Each row of a before or after table is a point. One or more steps were done to the points. Then noise was added and the rows were shuffled. The steps act on how far a point lies along the listed directions, d1 being the first. What was done? A step turns or swaps two directions, mirrors them in a line or flattens them onto one, adds a multiple of one to another, or multiplies one. Angles are multiples of 10 degrees, from the lower direction toward the higher: turns from -170 to 170, lines from 10 to 170 but not 90. Use the fewest steps. Two steps may share a direction if one is a turn and the other turns, adds or multiplies; they go together, in the order done. Otherwise the lowest direction goes first.

Directions:
(1): [-52  23]
(2): [23 52]
Before, 11 rows:
[[-70  -8]
 [ 48  -2]
 [ 50  77]
 [ 44 -28]
 [-53  -5]
 [ 56  38]
 [ -1  49]
 [ 24  39]
 [-11  24]
 [-36  30]
 [-13  52]]
After:
[[ 30  46]
 [-54 -15]
 [  8 -68]
 [-80  55]
 [-25 -13]
 [-38  24]
 [-49  -3]
 [-31 -39]
 [  1  50]
 [-39  54]
 [  3 -53]]
Steps: turn d1 and d2 by -90 degrees

Directions:
(1): [ 64  26 -20 -37]
(2): [ 10 -47 -62  19]
Before, 8 rows:
[[ 16 -34 -47   0]
 [ 12 -23 -50   2]
 [-72  -5  15  21]
 [  2  47  49 -23]
 [ 28  23  30 -16]
 [ -2  -7  -5   6]
 [-50 -51 -16  43]
 [ 44  61  46 -22]]
After, 8 rows:
[[-32 -41 -38  26]
 [ 58  71  31 -54]
 [-62   0  12  15]
 [100  82  29 -54]
 [-30 -52 -34  27]
 [ -9 -10  -3   9]
 [-88 -64  -5  63]
 [ 57  35  20 -33]]
Steps: add -1 times d2 to d1

Directions:
(1): [-64 -10  34  70   4 -51  12  -1]
(2): [-76  31 -31 -22 -63  31  -4   6]
(3): [-19  86 -12 -10  69  -9  -4 -13]
(4): [-48 -60 -17 -45  59   8  19  32]
Before:
[[  45  -33   69   81  -16  -34   -1   -1]
 [  49   43   -9    0   -1   25  -29  -18]
 [ -76  -48  -12  -20  -56   23   11   61]
 [  61  -83   -5  -33  -39   22    0   42]
 [  -1   70   -5   -7   11   40    7  -26]
 [  46   64    5   25   29  -16    9  -18]
 [  14  -20    2  -37  -94   55  -11   -6]
 [ -59   18  -56  -62   20   21   -7   17]
 [  24  -43  -10  -26  -97   68  -16    5]
 [  48 -103    6  -12   42   -1   18   54]]
After, 10 rows:
[[-32 -55  -4  -1  23  10   6  21]
 [-24  39 -37 -69 -28  78 -16  24]
 [ 43  91  31  37  50 -33 -11   1]
 [ 35 -26  30  63  10 -65  -5 -18]
 [-35  26  23 -11  99 -16  13  -8]
 [ -2 -57 -16 -27 -25  25  22  26]
 [-52  52  13   2 103 -19   1  -5]
 [  9 -71  25   8  17  17  27  -2]
 [-71  84  -6  34 -60 -17 -10  14]
 [-90  71  -8  14  28 -25   8  20]]
Steps: turn d1 and d4 by -150 degrees; turn d2 and d3 by 160 degrees

Directions:
(1): [  2  70  25 -45 -14  47 -33  -8 -26  68 -49  29]
(2): [-44 -68 -39   0 -16  68  13   4  -7 -15 -35  70]
(3): [ 12 -43  16 -86  74  -5  37 -33  36  27  -1   0]
(4): [ 65 -39  67  17  33 -11 -35  54 -27 -22 -34  37]
(5): [ -2  -3  49 -37 -44  22 -28 -57  21 -85 -30 -31]
Before (11 x 12):
[[ -23   27    7  -75    0  -13   21  -75   23   21   10  -31]
 [   3   43  -13   20  -62    5  -26  -18  -22   30  -11    5]
 [ -26    0   -5  -44  -55   11  -12  -52   53  -85    8  -31]
 [  30  -19   35  -49   40  -13   18  -23   13    5  -17   34]
 [ -31 -121  -41   -5   43   29   33   10   35  -74   27   -5]
 [ -53  -35 -103  -26    0   14   69  -42   28   24   20   24]
 [  19  -27    1   39    1  -40   11   66   -7  -39   23  -14]
 [  -9   73    5   45  -39  -54  -24  -25  -18  -27   47  -72]
 [  26   31    5  -20   66  -45    7  -11  -13   41   -4    3]
 [  44   50   22   33  -26   21  -30   38    1   20  -24   -4]
 [  22  -43    8  -23   63  -11   14   42   17  -18   15    2]]
After (11 x 12):
[[  21   -5   11  -14  -20   73  -15   15    9   10  -60   44]
 [ -66  -81  -60  -22   19   55   43  -19    0   -2    1   51]
 [  -9    2  -31    5  -42   37  -13  -12  -29   54  -31   56]
 [  35  -22   37  -16   42  -39   -7   24   27  -42   28  -32]
 [  23   -4   16  -42   74  -21   -1  -16  -12   23  -26   17]
 [  24   46  -61   58    6  -82   21   29   -6   44   62  -24]
 [   4  -77    6   17   -2  -19   20   50    6  -78    5  -10]
 [ -54   17  -66  -20  -54   -3   19  -47   56  -26   44  -27]
 [  16  -12  -16   70   14  -59    3   33   20  -88   88 -108]
 [ -18   39  -20  -60   16  -23   35  -47   12   71   28  -21]
 [  38   35   54  -30   11  -39   -8  -38   12   -3    3   -7]]
Steps: multiply d1 by 1.3; mirror d2 and d3 in the line at 120 degrees; turn d4 and d5 by 50 degrees

Directions:
(1): [-92  16  33 -82 -19  29  46 -23 -24 -39 -44  33  33  -9  21  21 -22  39]
(2): [  15   54    8    8  -24   70   -5  -12 -107   69   34   -6    6  -35
  -24  -22  -26    3]
(3): [  3 -39   8  12 -31  16 107  51  -3  45  48 -30  27  60  32  29  28  17]
Before, 11 rows:
[[ -40    8   12  -32   27  -24   -7  -28    2  -38  -23   19   29  -37
    11    3  -25   14]
 [  43    9  -36   40    9   -3  -67  -30    3  -22    7   18  -16  -14
    11  -30    1   12]
 [-110    2   36  -89  -29  -20   40  -33   24 -100  -70   59    9  -34
    29   30    0   19]
 [ -18  -28  -15  -11    4  -29   14   21   78  -19  -10  -14  -14   27
    29   -4   37   -3]
 [  59    8   -7   34  -31   79   38   18 -121  107   91  -10   38   -3
    -7    8   13    5]
 [ -47    4   -5  -44   14   16   -9  -45  -35  -50  -22    9    6  -41
    20  -11  -29   13]
 [  71  -26   -2   59   -2   25   74   45  -43   73   83  -43    1   82
    -8   -3   37   -6]
 [  76  -11   -4   66  -42   29   66   42  -67   97   94  -49    7   35
   -33  -12   27  -30]
 [ -95  -11   -4  -92   15   -8   52  -26   13  -90  -77   21   -5   18
    45   20  -50   40]
 [ -36   45   -1  -33   11   10  -46  -34  -12   -7  -39   18  -15  -10
   -40   16  -16   -7]
 [  38  -43  -22   32  -24   34   60   24  -25   58   32  -31   -8   46
    30   11   31   -9]]
After, 11 rows:
[[  5 -19   4   6  14 -16  44  11  -6  19  28 -17  34  -6  20   8  -2   6]
 [ 51 -37  -7  55 -42 -15  66  45   5  36  65 -25 -16  13  16  15  47 -23]
 [-35   8   5 -16 -19  12  43  10  -8  22   3  -4   2  39 -10  39  15   1]
 [ 16  18  -2   7   9 -29 -74 -40  -1 -36 -21  17 -26 -29 -58 -29  -5 -42]
 [  9 -39 -19   9   4   7  48  14 -19   4  33 -37   5   9  36   1   8   6]
 [ 38  -5 -24  15  27  -7 -70 -27  -4  -7   4  29   2 -25 -19  -3   9 -16]
 [ 55 -36 -41  52  10  -1  55  41  -5  34  44 -53 -43  62  18   0  -7 -11]
 [ 37  19  -5  10  56 -13 -82 -45 -10 -36 -15  20 -35  -1 -49 -39  -6 -23]
 [ 36  -3 -31  22  17   1 -68 -30   0  -3 -32   1 -40 -23  -4 -24   5 -36]
 [-40   6  -6 -33 -21  28  16 -30 -17 -38 -12  39  26   6  42  -3  -3  52]
 [ -4   9 -15  -8  -5   9 -12  -1  19   9   2  -9 -18 -11   7 -24  10  -6]]
Steps: turn d1 and d3 by 130 degrees; multiply d3 by 0.7; multiply d2 by 0
